Each row is a point. The last column is the point's height on a tilted bowl or saddle (a function of degree 2), plus a little noise. Count its main directions that bend up, bend down and stay straight.
In the rows, 128 means zero.

Points:
[[161 124 149 135]
 [112 149 138 127]
 [107 114 158 118]
 [163  87 117 132]
 [117 157 192 101]
 [168 152 101 127]
 [137 144 125 133]
 [100  98 154 112]
 [154 100  76 103]
 [ 83  99  51  26]
 [177 132 166 121]
 [140 140 126 135]
 [130 162 156 130]
 [110 139 103 113]
 [132 120 125 130]]
Directions: 0 up, 2 down, 1 straight

Points, 25 rows:
[[148 143 205 149 170]
 [146  89  78 100 145]
 [113 146 128 138 103]
 [167  52 136  95 128]
 [147 118 106 149 153]
 [126 117 105 150 135]
 [143 145 115  92 135]
 [148 110 149  65 132]
 [180 124 124  75 157]
 [119 118 101 142 127]
 [ 98 151 130 203  48]
 [112 125 177 113 131]
 [108 149 146 153  94]
 [160 109 142  99 151]
 [149 145 151 176 147]
 [138 124 110 121 137]
 [141 139 153 149 143]
 [107 100 139 131 133]
 [107 124 125 120 118]
 [107  45 199 169 170]
 [166  79 107 154 195]
 [153 148 146 119 153]
 [126 129 128 145 127]
 [ 85 143 118 106  97]
 [102 107 122 137 126]]
Directions: 2 up, 1 down, 1 straight

Points:
[[128 158  80 168  98]
 [143 130  92  89  71]
 [118 104 150 186  90]
 [ 96 179  69 132  89]
 [168 126 115 158  99]
 [ 87 143 176 129 140]
 [142 105 169 104 105]
 [160 125 158 102 106]
 [161 126 169 161 120]
 [152 118 135 128  99]
 [ 98 105 117  93 103]
 [ 96 141 114  92 100]
 [ 61 153 106 144 152]
 [167 171 124 132  81]
 [170 108 116 129  96]
 [115 148 173 120 129]
 [179 173 147 128  99]
 [ 97 137 150 104 116]
 [ 88 119 130 131 116]
 [107 151 169 139 136]
 [139 100 161 155  95]]
Directions: 2 up, 1 down, 1 straight

Points, 22 rows:
[[146 148  49 109 100]
 [137 149 142  88 109]
 [222 117 140 109 107]
 [188 143 105 137 156]
 [ 93  60 118 102  45]
 [130 144  95 143 155]
 [108 150  99 104 111]
 [106 141 166 131 117]
 [103  95 120 143 123]
 [121 121 115 112 130]
 [ 97 137 154 129 115]
 [131 110 147 173 151]
 [ 76 153 110 134 102]
 [160 138  78 161 157]
 [ 98 101 101 143 120]
 [134 161 167 109 114]
 [ 78 183 145 107  65]
 [139 118 117 112 139]
 [174 135 168 134 141]
 [156  77 111 111 112]
 [123 141 158 123 130]
 [138 121 141 153 159]]
Directions: 0 up, 4 down, 0 straight

Points, 41 rows:
[[106  95 110 124 141 104 122]
 [113 104 115  98 114 133 141]
 [131 147 139 109  97 106 120]
 [127  99 157  93  82 155 140]
 [153 110 116 157 133 154 159]
 [184 136  97 172  88  98 139]
 [ 81  67 148 148 147 106 166]
 [105 103 151 158  67 133 121]
 [115 141 170 117  73 155 113]
 [190 131 107  89 144 112 127]
 [147 143 125 148 121 151 153]
 [145 120 120 146 113 121 129]
 [158 118 133  84 122 124 133]
 [129 112 117  98  73 128 148]
 [122 153 145 109 164 128 120]
 [113 101 113 126 167 127 117]
 [153 152 154 134 158 119 140]
 [ 95 126  83 137 136  71 108]
 [107 124 135 130 160  97 120]
 [102 136 117 141 122 177 173]
 [135 178 148 195 173 117 209]
 [165  98 137  53 198 162 113]
 [112 128 144 104 117 109 123]
 [157 140 131  91 115 114 130]
 [145 155 138  93 115 136 135]
 [131 130 152  91 135 133 125]
 [ 87 104 172 110 205  68 164]
 [ 94 147 160 156 180 181 178]
 [134 144 195 159 142 152 152]
 [128  86 150 128 112  91 124]
 [126  96 204 151  99 104 111]
 [131 117 109 148 123 128 137]
 [129 126  94  81 142 198 196]
 [126 138 129 130 180 128 118]
 [ 93 119 146 132 120 133 135]
 [126 113 160 169 116 105 134]
 [196 148 183 178 157 160 219]
 [129 126 115 131 100 110 123]
 [127 122 141 208 125  82 173]
 [181 102  97 161 169 106 122]
 [114 106 129  93 123 157 147]]
Directions: 3 up, 1 down, 2 straight

Points:
[[168 136  95 173 129 154 136]
 [118 177 153 160 142  69 134]
 [144 147 138 134  66  54 189]
 [120 107  88 107 130 110 157]
 [178 123  86 162 175 143 158]
 [115 118 159 139 118 161 136]
 [ 85 110 134 167 159 135 166]
 [138 160 149 120 178 126 111]
 [163 126 187 126 137 121 134]
 [124 173 141 133  80 133 129]
 [113 143 102  94 127 146 147]
 [115 116 139 133  86 160 136]
 [155  90 187 168  96 105 186]
 [109 158 149  99 119 132 129]
 [157 139 136 186 147 140 138]
 [143 150 131 152 126 119 124]
 [106 129 175 134 111 155 138]
 [132 112  80 139  95 129 152]
 [ 97 193 148 131 138 148 118]
 [122  88  99 129 103  87 173]
 [ 54 119  82  69 148 150 188]
 [155 137 136 147 158  96 136]
 [103  87 132 124 120 149 150]
 [122 162 114 146 137 119 119]
 [154 100  90 151 149 141 158]
 [151  97 128 140 141 105 158]
 [146 150 138 132 122 129 121]
 [ 88 147 191 106 101 132 151]
 [105  81 145 188 188 164 205]
 [125 140 113 124 107  87 148]
 [133 131  90 120 120 106 145]
 [154  86 149 130 107 176 129]
 [148 121 155 129 156 102 143]
 [168 152 142 177 131 107 134]
 [ 67 143 127 148 118 131 157]
 [169 143 142 144 145  86 138]
 [115  71  84 139  76  85 190]
 [ 83 179  70 143  68  68 170]
 [133 136 138 114 168  84 131]
 [152 147 174  87 153 132 115]
 [102 113  85 139 117 111 152]
 [121 111 103 125 174 121 145]]
Directions: 3 up, 1 down, 2 straight
